Each row is a point. Before rounding, the points of a table are all equally far from one centre. They may lie mostly on one side of it. Write the centre, to within rounding.

Points (7 x 3):
[[ 5.6  0.6 -5.4]
 [-0.2 -2.7 -3.5]
 [ 4.6  0.0 -0.8]
 [ 5.6  2.9 -4.7]
 [ 0.6  2.1 -7.8]
 [ 4.4 -1.6 -5.5]
 [ 4.9  0.5 -6.4]]
Centre: [ 1.7  1.2 -3.7]

Points (13 x 9):
[[ 0.0  1.7  5.9 -5.5  5.6 -2.7 -0.1  3.5  1.0]
 [-3.9 -2.0  7.6 -0.7  6.0  4.3  2.4 -1.2 -0.6]
 [-1.7  1.4  8.6  2.8  4.4  4.6  0.0 -3.6  0.2]
 [-4.0  1.0  9.0  3.1  1.8  1.4 -0.1 -2.7 -3.1]
 [ 2.2  3.3  6.6 -2.8  7.2 -1.4  2.4 -2.2 -1.3]
 [-2.6 -0.8  8.6 -3.6  2.6  1.6  4.0  0.7  2.9]
 [ 0.5  4.8  7.3 -1.7  5.2 -1.3 -1.4  0.0 -2.9]
 [-3.1  2.2 10.3 -0.4  5.8 -0.3  2.6  0.2  3.2]
 [-0.9  0.3  6.3  0.2  9.8  1.2  0.6 -4.1 -0.4]
 [-1.0  1.8  9.4  2.2  4.0 -0.4  6.9 -3.1  0.9]
 [-2.6  3.0  9.7 -1.5  5.5 -1.6  3.4 -0.4  3.4]
 [-3.8  1.7  7.8 -2.5  5.8  4.1  2.5  1.3  2.3]
 [ 1.6  5.3  6.6  3.0  7.2 -2.2 -3.8  0.6  3.3]]
Centre: [-1.5  0.9  0.6  2.5  2.7 -1.0  1.7  0.4  1.7]

Points (27 x 20):
[[ 0.5  0.3  2.4 -2.6  9.3 -0.1  1.2  3.8 -2.5  2.7  3.7  2.6  6.6 -7.6
  -5.7 -4.8  3.8 -0.1  2.6  5.2]
 [ 2.8 -0.2  4.3  0.4  6.5 -2.1  3.5  2.9 -1.0  0.5  5.5  2.9  1.8 -4.9
  -1.7 -0.3  2.6 -2.5  3.8  6.6]
 [ 1.6 -0.6  1.2  0.5  9.0  2.4  1.5  4.0 -0.4 -1.3  4.5  4.2  7.1 -2.8
  -1.4  0.0  3.6 -4.7  2.7  5.6]
 [-1.3  1.4 -0.1 -0.2  7.4 -2.3 -1.3  1.2 -3.6  2.1  6.0  5.4  4.3 -5.4
  -2.6 -4.1  7.1 -4.6  3.8  2.0]
 [ 3.0  0.8  2.6  3.1 10.4 -1.8  1.0  0.9 -0.4  1.2  4.3  2.1  4.4 -2.8
  -6.3 -2.7  6.0 -3.5  5.1  3.8]
 [-1.5  0.4 -0.2 -1.9  6.2  1.2  3.7 -0.3  0.1  1.1  5.9  3.9  6.1 -4.8
  -4.5 -0.6  6.2 -3.8  4.9  6.7]
 [ 2.2 -0.4  2.2  0.4  8.6 -4.1  5.3 -0.7  0.9  4.0  4.2  4.5  6.8 -2.3
  -4.0 -0.9  4.9 -3.1  3.6  6.0]
 [-0.2  0.8  1.6 -2.5  9.4  0.3  4.3  4.0 -2.8  3.5  5.4  2.8  6.0 -5.3
  -2.9 -0.2  5.0 -2.6  1.8  6.5]
 [ 0.1  1.3  3.4 -5.4 10.9  1.2  3.2  0.7 -0.9  3.0  7.1  5.1  3.4 -5.1
  -2.3 -2.3  1.5 -0.9  4.3  3.7]
 [-0.6  0.7  1.8 -3.8  9.4 -2.8  1.0  1.9  2.0  1.4  7.0  3.0  3.9 -7.1
  -1.8  0.5  7.4 -2.8  1.7  3.9]
 [-0.7  0.2  6.5 -1.5  9.1 -1.9  3.2  0.4  0.5  3.1  1.4  1.4  6.7 -5.6
  -4.2  0.9  1.2 -5.6  1.6  7.0]
 [ 1.1  3.3  2.5  0.4 10.4  0.2  3.1  0.9 -0.9  1.7  6.6  1.5  3.7 -6.1
   1.9 -3.7  2.2 -0.5  2.0  4.7]
 [ 4.1 -0.1  3.0 -3.2 11.3 -1.9 -0.1  0.4  0.3  0.9  3.9  6.5  3.3 -5.3
  -3.8  4.0  2.4  0.4  2.6  2.6]
 [ 1.4  2.7  3.5  0.4 11.3 -3.3  1.5  2.3 -0.9  1.6  1.9  3.6  3.8 -4.8
  -1.8  1.9  3.3 -4.4  3.3  6.4]
 [-1.1 -0.4  4.6 -5.6 10.2 -2.0  2.9 -0.3 -0.4  1.6  1.2  5.3  3.8 -1.6
  -0.2 -2.7  4.7 -2.3 -1.6  5.7]
 [ 2.7 -0.9  2.7 -2.8  7.3 -1.4  6.5  1.7 -0.3  2.2  1.3  4.9  6.1 -4.8
  -4.5  0.4  2.0 -4.2  1.3  4.1]
 [ 2.5  0.3  5.4 -3.1  8.3 -1.9 -0.1  0.3  0.1  2.6  5.3  3.8  3.6 -5.7
  -4.5  0.9  1.8 -1.6  6.4  7.9]
 [-1.0  1.3  6.2 -3.0 10.2 -4.3 -0.1  3.4 -1.3  2.1  6.6  2.8  6.0 -3.7
  -2.0 -0.9  3.9 -0.3  5.1  4.7]
 [-2.1  0.6  4.2  0.5  9.3  2.6 -2.3  5.9 -0.5 -0.1  4.1  5.4  3.8 -4.6
  -4.3  0.1  4.3 -4.4  3.4  3.1]
 [ 2.1  1.0  3.1 -1.9 10.7  0.4  3.7  3.5 -0.8  0.6  3.6  3.1  3.5 -5.5
  -3.3 -0.5  5.2 -1.0  1.9  5.8]
 [ 2.8  1.8  5.2 -0.7  8.8  0.8  2.7  2.9 -3.0  0.5  3.6  1.8  4.6 -4.1
  -1.8 -1.5  4.0 -2.2  8.1  3.1]
 [ 1.3  0.8  4.2 -3.2  8.3 -2.0  3.7  2.7  2.3  1.2  6.4  4.4  6.0 -3.9
  -0.7 -2.6  3.2 -1.2  1.8  6.0]
 [ 4.6 -2.8  4.9  1.8  8.7 -0.1  1.3  2.3 -0.1  2.9  6.0  4.3  3.9 -4.4
  -3.8  0.5  3.1 -5.8  2.5  0.1]
 [ 2.5 -0.3  5.5 -2.5  7.8 -1.7  1.6  1.5 -0.3 -0.9  5.3  4.3  5.3 -5.3
  -2.1  0.0  3.5 -2.9  3.3  5.0]
 [ 2.2 -0.1  3.7  0.8 11.8 -2.3  2.4  4.9 -2.9  3.8  3.3  3.5  1.2 -3.6
  -3.0  1.2  1.5 -4.5  1.9  3.9]
 [ 1.1  3.1  2.3  0.6 11.7 -2.6  2.8 -0.3 -0.8  4.3  2.5  3.1 -0.7 -3.0
  -5.9  2.0  0.5 -3.9  1.8  5.6]
 [ 2.1  2.2  5.4  0.6  9.2 -1.4  3.8 -2.4 -1.7  2.5  5.4  2.1  7.5 -3.7
  -4.0 -2.5  1.3 -0.8  4.1  4.6]]
Centre: [-1.0 -0.5  0.4 -1.4  5.3  0.6 -2.1  0.2  1.5  5.9  0.8  0.0  3.7 -1.0
 -1.5  0.0  1.7 -0.1  2.5  0.9]
